Each row of a before or after table is a point. One or more steps were done to the points. Then noise was added and the rows were shuffled. The steps act on how far a point lies along the listed directions, d1 being the first. Name the steps. A step turns or swaps two directions, mirrors them in a line or flattens them onto one, adds a multiple of one to another, or multiplies one. Angles are multiples of 10 degrees, from the lower direction toward the higher: turns from -170 to 170, lines from 10 to 170 but not 90. Use the fewest steps. Two steps may share a direction if one is a turn and the other turns, adds or multiplies; they go together, in the order done. Otherwise the lowest direction goes first.
In the rows, 128 means zero.

Directions:
(1): [169 105 130]
(2): [107  92 150]
Before (14 x 3):
[[116 101 157]
 [100 110 140]
 [136 167 116]
 [151 155 117]
 [ 78 124 143]
 [107 125 137]
 [103 179 132]
 [165  98 122]
 [142 123 138]
 [123 110 131]
 [123  98 169]
 [177 118 106]
 [216 133 108]
 [173 123 123]]
After (14 x 3):
[[ 50  97 158]
 [ 94 141 134]
 [161 123 122]
 [108  86 137]
 [129 183 125]
 [165 107 155]
 [150 134 125]
 [141 114 127]
 [100 160 127]
 [176 144 114]
 [163 110 142]
 [ 92 107 149]
 [124 118 143]
 [ 82  97 135]]
Steps: swap d1 and d2

Directions:
(1): [174 152 110 103 149 147]
(2): [108 134  80 114  93 145]
Before (8 x 6):
[[ 40 110  98 149  75 125]
 [131 121 161 137 153  89]
 [180 121 171 125 157 118]
 [162 129 116 132 129 120]
 [165 159  80 114 106 154]
 [106 144 124 134 104 150]
 [127 107 176 151 128 118]
 [148 163 138 131 129 150]]
After (8 x 6):
[[157 131 103 130 124 122]
 [194 128 147 111 155 129]
 [152 130 158 126 162  95]
 [143 166 126 125 116 155]
 [102 136 136 138 102 144]
 [144 152  73 123  85 152]
 [ 36 103 141 170  95 106]
 [147 112 178 141 139 123]]
Steps: turn d1 and d2 by 30 degrees

Directions:
(1): [128  91 152 171 154 146 142 166 141 166 141]
(2): [ 55 121 128 126  97 152 121 152 132 106 141]
(3): [138 109 154  95 139 110 130 165 167  94  89]
Before (14 x 11):
[[152 162 111 111 135 102 121 104 129 123 121]
 [ 61 134 124 166 114 162 131 115 116 145 162]
 [138 145 121  67 108 100 113 129 138  77  90]
 [ 73 136 121 157  94 148 124 115 100 137 164]
 [ 80 125 119 133 116 145 132 117 113 141 137]
 [ 67 104 120 163 110 159 129 156 104 171 159]
 [ 71 114 121 183 106 186 147 135 105 169 177]
 [146 165  99 104 110 111 130  79  93  90 140]
 [142 165  75 118  91 117 100  61  92 130 117]
 [ 62 123 111 136 110 161 113 161 138 115 130]
 [ 77 135 120 144 100 145 132 131 112 129 153]
 [146 118 129  77 146 100 133 115 149  93  88]
 [140 172 110  80 115  98 103  84  99 116 108]
 [ 90 126 130  98 113 116 118 125 122 104 132]]
After (14 x 11):
[[ 99 117 123 149 132 145 139 121 113 161 140]
 [185  98 154 125 162 109 137 166 153 142  99]
 [ 90 135  95 155 103 149 123 108  75 177 166]
 [113  82 161 136 143 136 151 189 154 101 130]
 [164 103 140  99 169 102 141 127 152 120  92]
 [143 133  99 176 151 153 125 118 109 180 148]
 [108 124 126 168 123 145 142 132 110 161 162]
 [ 79 134 122 177 123 160 134 107 110 163 165]
 [ 76 141 100 168  93 179 138 101  86 158 180]
 [ 89 118 135 179 113 151 135 129 107 157 167]
 [ 85  73 147 145 117 146 119 195 166 129 102]
 [140 101 146 143 156 118 134 134 123 160 141]
 [114  91 173 117 151 119 125 189 157 134  99]
 [116 125 141 116 140 117 126 163 160 113 112]]
Steps: turn d2 and d3 by 110 degrees; turn d1 and d3 by -140 degrees
